Rows are points. The last column is the point's height on a tilted bowl or saddle (a function of degree 2), plus a little noise. Along how many of its main directions does it bend up, bend down or stay straight?

Points (15 x 4)
1	-9	-25	11
-21	-27	4	-11
-32	17	-7	-18
-7	-45	-35	-60
-2	40	4	-32
-25	-16	-11	-12
-41	-16	-60	-12
-25	7	18	-2
-2	-60	48	56
14	4	27	18
-2	-29	-39	-19
14	-4	29	25
-19	3	13	6
7	-27	-48	-10
41	3	-49	3
Directions: 1 up, 2 down, 0 straight

Points (24 x 5)
24	18	5	-22	-17
-13	-6	-25	-7	4
30	-13	17	-26	1
-32	23	-24	32	-56
51	-9	-60	0	-60
-12	28	25	-35	-49
44	-22	13	-15	22
16	17	-5	-17	-1
-4	3	-42	0	-35
20	-51	6	6	-2
15	17	-30	34	-43
28	20	12	-13	-16
-14	-1	-23	-6	7
39	-15	32	8	-2
-7	14	-27	-11	-12
28	12	-39	-17	-50
18	5	0	-4	32
9	12	-27	2	-2
-8	-15	-6	18	24
18	33	27	8	-60
8	-13	1	-30	6
40	-18	-7	-24	19
7	21	41	-8	-54
-20	-1	-2	14	25
Directions: 0 up, 3 down, 1 straight

Points (39 x 7)
32	-31	5	-4	-13	-13	-51
22	0	26	11	15	-19	19
34	-18	8	31	-17	12	2
-12	-28	18	-14	-13	-22	-14
26	15	-9	-7	14	3	-4
25	-26	-16	24	19	0	-3
14	26	-17	4	-1	15	-2
31	-13	42	-1	-17	-17	47
43	53	-9	-1	-37	-9	-17
-25	-7	-32	-37	-12	-2	37
4	-18	29	2	8	8	-15
-2	11	13	-54	-40	-15	60
-22	-20	18	34	7	-16	-17
-20	-36	-1	40	4	60	1
-20	-21	-16	-15	-10	-4	1
2	8	-31	-11	-2	-50	-5
-25	12	-15	25	-46	-20	7
6	9	-5	-7	12	-22	-7
-50	33	-18	12	-13	42	-23
12	13	-1	42	10	-6	44
-10	-17	-20	5	3	-7	1
55	-16	-15	36	-16	-4	30
0	5	0	5	-13	28	2
9	24	-30	16	-14	2	14
-35	25	8	-10	-14	-31	9
-17	4	-4	6	-21	-9	1
43	0	13	4	3	-4	9
-15	-3	-23	25	1	15	33
-4	3	-12	21	20	-19	9
-9	-9	1	-25	-7	27	1
-27	23	-2	-6	19	-13	-14
32	42	-39	15	40	-10	35
-18	33	6	-43	7	32	-26
13	9	-26	-25	2	-37	-10
-3	-2	13	-46	-7	-12	28
-6	-13	-38	-3	-1	-16	23
-29	-2	29	-5	17	-18	20
-2	9	-4	-26	52	-10	-11
5	-19	-4	9	-15	-21	-21
Directions: 2 up, 1 down, 3 straight

Points (69 x 9)
-30	28	9	11	-31	-2	-3	-24	-7
7	38	-34	0	7	22	10	6	-15
-2	-3	29	-60	11	7	-45	-18	-52
-23	-19	23	-28	25	-15	5	6	-24
-6	21	29	-22	-10	-22	20	-8	-12
-18	6	14	-6	13	-11	7	2	-1
7	14	-23	9	10	-4	-14	17	-5
-2	1	-16	-6	6	39	-19	-10	-17
-7	-31	-37	-15	4	12	-7	-5	-22
24	-31	-16	-23	-13	1	18	-17	-9
27	0	4	-7	6	16	14	-12	-4
-2	-22	15	41	19	-25	1	-22	-30
-36	33	13	23	52	44	5	13	-53
-12	-3	-20	5	7	-27	39	16	-7
-1	5	-38	10	38	17	24	11	-25
-13	-5	15	9	-3	16	30	13	0
-14	-2	-9	8	-5	8	-3	23	6
2	-20	-23	-25	-9	-19	5	9	-9
7	-20	-11	5	-25	-38	-7	28	-14
-12	-13	-50	-1	-6	14	-17	-20	-28
-29	5	-11	0	-13	-9	30	-14	3
4	4	4	13	0	23	-23	-5	-5
46	-12	-1	-41	27	49	3	-39	-60
1	-32	18	9	-15	7	39	-26	-9
-41	1	-27	-31	-3	-13	-10	-15	-21
14	33	8	19	-10	-28	18	-8	-8
-16	0	14	-42	14	2	-10	27	-15
11	-16	10	50	22	21	-22	18	-32
7	13	5	-12	-4	5	-21	-7	-3
-40	-27	-15	21	-25	-6	56	29	-19
36	-4	2	-31	-22	-11	-10	-4	-19
-28	-29	-10	-32	12	-13	35	-18	-23
47	-24	15	20	11	11	-34	-34	-52
-23	14	19	15	16	-6	-4	18	-3
11	4	-30	27	29	-36	1	-17	-25
17	-26	17	-7	16	-7	11	-9	-16
-22	-32	32	0	7	33	0	26	-22
-40	30	-8	10	38	14	-28	-7	-27
59	15	13	14	-20	-9	-29	-8	-41
41	39	26	-50	-15	-6	-12	20	-49
8	33	11	4	40	14	34	0	-26
2	0	4	32	-25	-27	11	-26	-9
-39	-8	17	13	-12	-2	27	-17	-7
31	-13	45	8	-33	-18	-13	-23	-48
-1	-6	22	2	-35	-6	-31	-3	-9
-15	12	8	-16	16	23	4	9	-7
6	-44	-13	3	-4	0	-17	-3	-16
5	46	12	-26	-6	13	27	-33	-21
-22	-17	0	6	29	-17	-12	3	-14
23	-11	-9	-16	14	-11	-40	-23	-32
27	-17	-18	-7	-5	-27	-38	-28	-36
5	5	19	-18	-3	40	8	3	-15
17	-36	-16	14	18	30	10	-20	-19
11	0	-13	1	27	-1	5	-2	-8
-3	-12	2	-42	5	-5	27	13	-14
7	-7	33	2	-25	-35	45	-6	-24
-44	37	0	-6	20	-22	-12	-4	-15
2	-8	-19	-14	19	-17	6	-13	-10
10	-12	43	-18	18	31	21	-46	-49
-7	-41	-7	-12	28	-18	-26	-22	-40
-43	47	-34	5	14	3	37	-6	-28
31	-19	29	39	-2	-4	6	24	-35
-1	17	0	8	51	-57	8	-29	-55
15	-1	5	-4	-1	33	-22	-23	-19
-15	-32	3	14	48	7	7	-10	-33
14	-28	11	0	14	-5	6	3	-12
2	-33	-4	-13	1	14	-18	-21	-19
-16	-13	36	-44	-12	17	1	-10	-25
-4	32	-6	-18	6	-24	27	19	-10
Directions: 0 up, 7 down, 1 straight
